Each row of a before or after table is a point. One or more steps were done to the points. Then noise was added and the rows were shuffled. The steps act on columns, c1 being the first. What was done? A step turns or swaps two columns, mirrors them in a line or flattens them onto one, adds a multiple of one to another, or multiplies or shifts one. Angles are multiples of 10 degrees, from the lower column toward the higher: turns from -170 to 170, lines from 10 to 170 but not 90. Use the fewest steps. Two steps may share a column if one is a turn and the other turns, adds or multiplies; they go together, in the order done. Otherwise the lowest column goes first.

Before (8 x 2):
0:  0.054 -0.041
1:  0.062 -0.008
2: -0.041 -0.015
3:  0.032  0.010
4:  0.060 -0.067
5:  0.061 -0.003
6: -0.033 -0.013
7:  0.005  0.003
After:
0:  0.040 -0.048
1:  0.007 -0.093
2: -0.034  0.018
3:  0.020 -0.069
4:  0.045 -0.046
5: -0.034  0.012
6:  0.003  0.004
7:  0.031 -0.008
Steps: turn c1 and c2 by -40 degrees

Before (8 x 8):
0:  0.012  0.100 -0.070  0.016 -0.012 -0.020 -0.006 -0.002
1:  0.008  0.063 -0.020  0.074  0.015  0.055 -0.003 -0.018
2:  0.050 -0.039  0.007 -0.089 -0.032 -0.010  0.011 -0.021
3: -0.002 -0.016 -0.039 -0.006  0.002  0.037  0.010  0.011
4: -0.002  0.028 -0.030  0.045 -0.047  0.040 -0.034  0.024
5:  0.049 -0.019 -0.017  0.092  0.010  0.032  0.009  0.012
6:  0.037 -0.044  0.070  0.007  0.085  0.030  0.020  0.045
7: -0.019  0.045  0.013  0.007  0.007 -0.004  0.047  0.014
After (8 x 8):
0:  0.048 -0.015  0.002  0.081 -0.033 -0.012  0.036 -0.081
1: -0.020  0.065 -0.018 -0.022  0.006 -0.003 -0.002 -0.002
2: -0.002 -0.020 -0.038 -0.016  0.003  0.037  0.007 -0.007
3:  0.009  0.033 -0.017 -0.013  0.019  0.057 -0.058  0.081
4:  0.035  0.008  0.051 -0.067  0.087  0.028  0.066 -0.009
5:  0.046 -0.011 -0.011 -0.065  0.012  0.033  0.013  0.082
6:  0.003 -0.017 -0.008 -0.058 -0.048  0.041 -0.051  0.033
7:  0.012  0.035 -0.062 -0.006 -0.012 -0.021 -0.104  0.017
Steps: turn c3 and c7 by 30 degrees; turn c2 and c7 by -50 degrees; turn c4 and c8 by 110 degrees; multiply c4 by 1.6
